Each row is a point. Each copy is the shape, with its points in the same order, turned, moved and blurred by noise. Say if it was mirrored as well.

Shape:
[[ 0.36  0.06  0.25]
 [ 0.26 -0.05 -0.71]
 [-0.60 -0.65 -0.01]
 [ 0.37  0.48 -0.44]
 [-0.20 -0.17 -0.32]
 [-0.29  0.39 -0.50]
 [ 0.28  0.33 -0.35]
 [ 0.04  0.20 -0.06]
 [ 0.32  0.11  0.37]]
Copy 1:
[[ 0.19 -0.27  0.11]
 [-0.42  0.12 -0.56]
 [-0.48  0.55  0.64]
 [ 0.13  0.03 -0.66]
 [-0.29  0.38 -0.03]
 [ 0.05  0.58 -0.40]
 [ 0.07  0.05 -0.52]
 [ 0.14  0.11 -0.11]
 [ 0.29 -0.25  0.15]]
Copy 1 is: only turned
Copy 2 (9 x 3):
[[-0.11  0.16 -0.38]
 [ 0.68  0.30  0.02]
 [ 0.04 -0.49  0.61]
 [ 0.38  0.74 -0.20]
 [ 0.26  0.05  0.38]
 [ 0.21  0.67  0.48]
 [ 0.26  0.56 -0.13]
 [-0.04  0.33  0.01]
 [-0.27  0.12 -0.38]]
Copy 2 is: mirrored
Copy 3, 9 rows:
[[ 0.22  0.19 -0.26]
 [ 0.07  0.39  0.68]
 [-1.01  0.05 -0.12]
 [ 0.46  0.04  0.53]
 [-0.32  0.07  0.25]
 [ 0.01 -0.33  0.56]
 [ 0.37  0.08  0.37]
 [ 0.10 -0.05  0.12]
 [ 0.37  0.16 -0.32]]
Copy 3 is: only turned

Shape, 7 rows:
[[-0.37  0.12 -1.00 -0.13]
 [-0.22 -0.90  0.38  0.24]
 [ 0.37  0.36  0.04  0.26]
 [ 0.27  0.16  0.12 -0.15]
 [-0.38  0.17  0.11  0.14]
 [ 0.26 -0.07  0.05  0.06]
 [-0.43  0.23  0.17  0.07]]
Copy 1, 7 rows:
[[-0.46 -0.63 -0.54  0.29]
 [ 0.85  0.35 -0.54 -0.05]
 [-0.07  0.16  0.53  0.35]
 [ 0.04  0.10  0.30 -0.13]
 [-0.34  0.29 -0.21  0.03]
 [ 0.15  0.08  0.27  0.04]
 [-0.27  0.42 -0.23 -0.15]]
Copy 1 is: mirrored
Copy 2:
[[ 0.88  0.83  0.05 -0.17]
 [-0.22 -0.02  0.07 -1.29]
 [-0.10 -0.02  0.13  0.17]
 [-0.07  0.01 -0.29 -0.10]
 [ 0.44 -0.20  0.04 -0.34]
 [-0.08  0.13 -0.09 -0.25]
 [ 0.51 -0.28 -0.05 -0.36]]
Copy 2 is: only turned
Copy 3, 7 rows:
[[ 0.24  0.93 -0.11  0.16]
 [ 0.11 -0.61  0.15  0.97]
 [-0.60 -0.03 -0.13 -0.15]
 [-0.21 -0.12  0.17 -0.20]
 [ 0.06 -0.17 -0.39  0.07]
 [-0.30 -0.11  0.17  0.12]
 [ 0.13 -0.17 -0.45 -0.01]]
Copy 3 is: only turned
